Every row gives one point. Each copy is the shape, with its points in the same order, turned, moved and blurred by noise. Is it also mirrored, or only turned?

Shape:
[[-54   8]
 [ 37 -18]
 [ 22 -20]
 [ 56   7]
 [-13  25]
 [ -8   4]]
Copy 1 (6 x 2):
[[-35  11]
 [ 52 -34]
 [ 37 -30]
 [ 71  -7]
 [ 10  27]
 [  9   1]]
Copy 1 is: only turned
Copy 2:
[[-12 -42]
 [  2  50]
 [  5  35]
 [-25  67]
 [-35  -4]
 [-15   4]]
Copy 2 is: only turned
Copy 3:
[[ 71   2]
 [-22 -12]
 [-11 -11]
 [-35  17]
 [ 34  26]
 [ 24   4]]
Copy 3 is: mirrored
Copy 4:
[[ 24 -47]
 [-36  24]
 [-30   8]
 [-19  50]
 [ 24  -4]
 [  2 -10]]
Copy 4 is: mirrored

Shape:
[[-34  61  22]
 [ 31 -14  19]
 [ 33   7 -17]
 [ 14 -47  13]
 [-14  42 -20]
 [ 16 -27  18]]
Copy 1, 6 rows:
[[ 35 -13 -47]
 [ -3  47  11]
 [-32  37 -20]
 [-11  41  49]
 [-14  -3 -48]
 [-10  43  24]]
Copy 1 is: mirrored
Copy 2, 6 rows:
[[-36 -17 -65]
 [ 33  18  -2]
 [  2  45  -9]
 [ 27   2  30]
 [-43  21 -35]
 [ 26   6  13]]
Copy 2 is: mirrored
Copy 3:
[[ -3  68 -28]
 [ 34 -22 -12]
 [ 49   1  20]
 [  4 -45   7]
 [ 16  49  16]
 [ 13 -29 -10]]
Copy 3 is: mirrored
Copy 4:
[[ 29  34 -43]
 [ 34 -29  27]
 [  6 -45   1]
 [ 11 -22  65]
 [ -4   1 -29]
 [ 23 -18  44]]
Copy 4 is: only turned

Shape, 11 rows:
[[ -4 -42   0  42 -33   4]
 [-21 -29  43  29 -34   6]
 [ 25   3   6  10 -61   8]
 [-15   9   3  25  58  13]
 [-30 -19  20  16  24  19]
 [-25 -47 -55  12  26  19]
 [-11 -20 -39   5  30 -81]
 [-16  43  10  39  20 -14]
 [  3   1  39  34  38 -44]
 [-13  38  -2  34  28   3]
 [  3 -14 -49  24  29 -12]]
Copy 1 (11 x 6):
[[ 10 -25 -40  38 -48 -27]
 [ 23 -50 -25   9 -71  -8]
 [ 28  16 -38 -21 -62 -39]
 [ 34 -34  -6  16  27  20]
 [ 16 -45 -16  13 -12  21]
 [-20   3 -32  57  25   4]
 [ -2   2  60  58   3 -38]
 [ 41 -42  16 -14  14 -25]
 [ 65 -44  40  23 -18  -8]
 [ 35 -32  -5  -6  28 -14]
 [ 15   1  -3  49  29 -25]]
Copy 1 is: mirrored
Copy 2 (11 x 6):
[[-28  -5 -30  40 -36 -20]
 [-47  18  -1  58 -14 -17]
 [-10   5  15  29 -46  30]
 [  1   3 -19 -22  47 -31]
 [-37  20 -14  -1  20 -35]
 [-17   0 -64 -38 -31 -35]
 [ 56  51 -83  13   3 -19]
 [  4  -5 -16  12  48  13]
 [ 23  21 -14  43  50 -35]
 [  2  -7 -16  -6  41  12]
 [ 22  -1 -54 -16  -9 -23]]
Copy 2 is: only turned
Copy 3 (11 x 6):
[[ -7  -5  19  21  19  45]
 [-16 -13  32  50  15   6]
 [ 38  13  51   6  26   9]
 [-13  -1 -59  -2  10 -30]
 [-24 -16 -20  15  -2 -15]
 [-21  -7 -31 -33 -29  40]
 [-49  88 -24 -20  -3  21]
 [ 16  36 -40  30  19 -27]
 [-38  39 -24  26  51 -25]
 [ 20  22 -48  12  18 -27]
 [ -9  29 -39 -29   4  30]]
Copy 3 is: mirrored
Copy 4 (11 x 6):
[[ 10 -51   2  -5 -32   9]
 [ 19 -31  21  13 -36 -28]
 [ 51 -27   5  -6  22   3]
 [-31  43 -19   9 -41  12]
 [-18  16   7  -3 -46  -8]
 [-41 -11 -11 -59 -40  33]
 [-65 -26 -75 -20   8 -17]
 [  7  31 -49  25 -23  -8]
 [-40   0 -34  54 -12 -21]
 [  5  39 -42   9 -26   9]
 [-36  -9 -43 -25 -13  33]]
Copy 4 is: only turned

Shape:
[[ -2 -41  14 -16 -12  -8  24  25 -19]
 [-46 -50  66 -37  55  30  35  -2 -50]
 [  8 -25  46 -11  13  30  12 -26 -47]
 [-10 -51  54 -31  12 -14  15  -8 -33]
 [-34 -12  13 -37   3  -8  35  18 -42]
 [ 19  75   0 -22  37  -3 -11   5   7]
 [ 10   2 -59  26   6   0  18   3  34]
 [ 18  39  -7  28  32  11 -26  31  -8]
 [ 10  24   1  20 -20  18  22  13  65]
 [-31 -21  18 -11 -21  -5  48  -5 -49]
 [  9  16 -11 -43 -34  91 -35 -26  45]
 [ 19  18 -42 -27   0   6   5 -15  44]
 [-28  -8   1  33  -8 -28  -4 -17  11]
 [-10  32  -3 -15  36  -6 -33  36  -1]
 [-44 -23  25 -27  15  25  20 -10 -27]]
Copy 1:
[[ -14    7   27    2  -13   12  -31   11   26]
 [ -10    8  101   50  -50  -11  -58  -35   19]
 [ -13  -38   37   47  -38   13  -44  -28   18]
 [ -11    4   52   44  -26   14  -28   -8   48]
 [  -1    2   60  -15  -24    3  -16  -24   20]
 [  42  -50   11    1   61  -28  -27  -51    5]
 [  25    4  -50  -24    2  -35  -29   -3  -15]
 [  35  -49    8   11   39  -32  -20    1  -32]
 [  -7   12  -41   -3   48    1  -55  -25  -29]
 [ -29   -1   41   -6  -42   20   -4  -29   12]
 [  63  -31  -32    2    7   54 -113  -39  -12]
 [  39   -6  -44  -18   20  -15  -50  -37   22]
 [  12   21  -18   28   -7    1    6  -20  -15]
 [  57  -16   36    5   43  -23  -22   -8   -5]
 [  12    8   51   15  -40   10  -45  -36    5]]
Copy 1 is: only turned
Copy 2, 15 rows:
[[-11 -28 -34  17 -24 -14 -13  12 -11]
 [ 46 -44 -57  28 -42 -13   5 -16  81]
 [ 23  12 -38  13  -1 -34   5  -3  41]
 [-11 -27 -56  22 -13 -18   0  12  44]
 [ 26 -32 -29  39 -10  14  -8   5   6]
 [ 13   2  -1 -28  55  63 -16 -38  -1]
 [ 10 -30  40 -40  11   0   9   1 -61]
 [ -5   9   9 -20  21  18  -8 -71 -21]
 [  9 -25  24 -60  22  -6 -59   0 -29]
 [ 30 -33 -37  47   0 -30 -12  14  -4]
 [ 21  56  72 -41  -6  19 -43  27  37]
 [  8  -6  31 -45  22  36  -3  28 -24]
 [-19 -43  20   5  34 -30  -5  -5 -10]
 [-13 -20  12   1  14  51  -8 -52   4]
 [ 36 -28 -13  25 -18 -12  -2   3  42]]
Copy 2 is: mirrored
